Each row of a before or after table is a point. One or more steps were done to the points. Then noise was added and the rows were shuffled. The steps act on columns, c1 being the first. What was done? A step turns or swaps two columns, mirrors them in a line or flattens them onto one, adds a multiple of one to another, or multiplies or shifts one. Angles are multiples of 10 degrees, from the lower column toward the higher: turns from -170 to 170, lines from 10 to 170 but not 90. Use the fewest steps. Two steps may share a column if one is a turn and the other turns, adds or multiplies; they go together, in the order done. Otherwise the lowest column goes first.

Before, 8 rows:
[[-0.15 -0.36]
 [-0.53 -0.35]
 [ 0.54  0.63]
 [-0.37 -0.18]
 [-0.27  0.18]
 [-0.22 -0.32]
 [ 0.46  0.35]
 [-0.22 -0.13]]
After:
[[ 0.62  0.00]
 [-0.01 -0.02]
 [ 0.04 -0.01]
 [-0.06 -0.01]
 [ 0.72  0.01]
 [-0.18  0.01]
 [-0.02  0.01]
 [-0.36  0.01]]
Steps: shift c1 by 0.20; multiply c2 by 0

Before, 9 rows:
[[-0.29  0.53  0.24 -0.16 -0.36  0.29]
 [-0.03  0.31  0.33 -0.37 -0.08  0.31]
 [-0.24 -0.24 -0.08 -0.48  0.05  0.28]
 [-0.11  0.46  0.09 -0.22 -0.23  0.40]
 [-0.30  0.29  0.29  0.88 -0.25 -0.21]
 [-0.29  0.37  0.00  0.03 -0.30  0.05]
 [ 0.06 -0.50 -0.08  0.07 -0.30  0.18]
 [-0.05  0.05  0.04 -0.48 -0.23 -0.14]
 [ 0.00  0.54 -0.12  0.26 -0.04 -0.35]]
After, 9 rows:
[[-0.29  0.37  0.20  0.02 -0.03  0.30]
 [-0.10  0.46  0.18 -0.22  0.53  0.44]
 [-0.02  0.55 -0.11  0.26 -0.54 -0.16]
 [-0.03  0.32  0.34 -0.37  0.45  0.26]
 [-0.23 -0.24  0.10 -0.48  0.44  0.11]
 [-0.31  0.52  0.46 -0.14  0.31  0.52]
 [ 0.09 -0.49 -0.12  0.06  0.17  0.37]
 [-0.05  0.05  0.07 -0.49 -0.28  0.14]
 [-0.29  0.28  0.50  0.88 -0.40  0.12]]
Steps: add -0.7 times c1 to c3; multiply c6 by 1.6; turn c5 and c6 by -70 degrees

Before (12 x 11):
[[ 0.86 -0.44  0.01  0.30  0.30 -0.48 -0.04  0.27  0.33 -0.07  0.12]
 [ 0.24 -0.18  0.30 -0.32 -0.18  0.41 -0.46  0.14  0.29  0.10  0.30]
 [ 0.08  0.27  0.04  0.14  0.17 -0.30 -0.25 -0.16  0.37 -0.28 -0.18]
 [ 0.28  0.27 -0.16 -0.53 -0.37  0.14 -0.33  0.16  0.44 -0.14  0.67]
 [ 0.36  0.26 -0.13  0.34 -0.35  0.16 -0.01  0.27  0.25  0.21  0.47]
 [ 0.40 -0.28 -0.29  0.24 -0.39 -0.06  0.48 -0.42  0.36  0.18  0.09]
 [ 0.04  0.01  0.23  0.37 -0.13 -0.30 -0.07 -0.48 -0.11 -0.23  0.29]
 [ 0.39 -0.11 -0.50 -0.19  0.25 -0.03  0.24 -0.05  0.60  0.58  0.35]
 [ 0.72  0.01 -0.49  0.21  0.10 -0.45 -0.28 -0.44 -0.26 -0.24  0.20]
 [ 0.25 -0.41 -0.38  0.10 -0.17  0.21  0.50  0.00 -0.23 -0.05  0.37]
 [ 0.15 -0.39 -0.34  0.27 -0.21 -0.16 -0.25  0.23  0.46 -0.25  0.32]
 [ 0.23 -0.62  0.17 -0.60  0.05 -0.19 -0.10  0.30 -0.23  0.38 -0.05]]
After, 12 rows:
[[-0.01 -0.02 -0.23  0.21  0.10 -0.47 -0.57 -0.43 -0.25 -0.45 -0.70]
 [ 0.26 -0.39  0.56  0.01 -0.14  0.24 -0.40  0.09 -0.22 -0.08 -0.36]
 [-0.46 -0.65 -0.16 -0.47  0.02 -0.20  0.18  0.38 -0.26  0.57 -0.11]
 [-0.09 -0.17 -0.49 -0.33 -0.19  0.41  0.31  0.13  0.32  0.16 -0.34]
 [ 0.27 -0.40 -0.19  0.14 -0.23 -0.15 -0.34  0.20  0.45 -0.16 -0.25]
 [-0.09  0.21 -0.26  0.22  0.12 -0.31 -0.01 -0.17  0.39 -0.36  0.03]
 [-0.12 -0.42 -0.08  0.37  0.34 -0.48 -0.02  0.28  0.35  0.01 -0.81]
 [-0.01 -0.12  0.23 -0.26  0.18 -0.02 -0.45 -0.05  0.62  0.50 -0.53]
 [ 0.00 -0.24  0.50  0.29 -0.38 -0.09 -0.23 -0.37  0.39 -0.05 -0.36]
 [ 0.36  0.27 -0.04  0.20 -0.33  0.21 -0.11  0.25  0.20  0.37 -0.58]
 [ 0.44 -0.01 -0.09  0.18 -0.08 -0.29  0.20 -0.38 -0.10 -0.40 -0.15]
 [ 0.12  0.24 -0.34 -0.72 -0.30  0.08 -0.15  0.17  0.44 -0.05 -0.56]]
Steps: turn c1 and c11 by -120 degrees; turn c1 and c4 by -30 degrees; swap c3 and c7; add 0.5 times c8 to c10
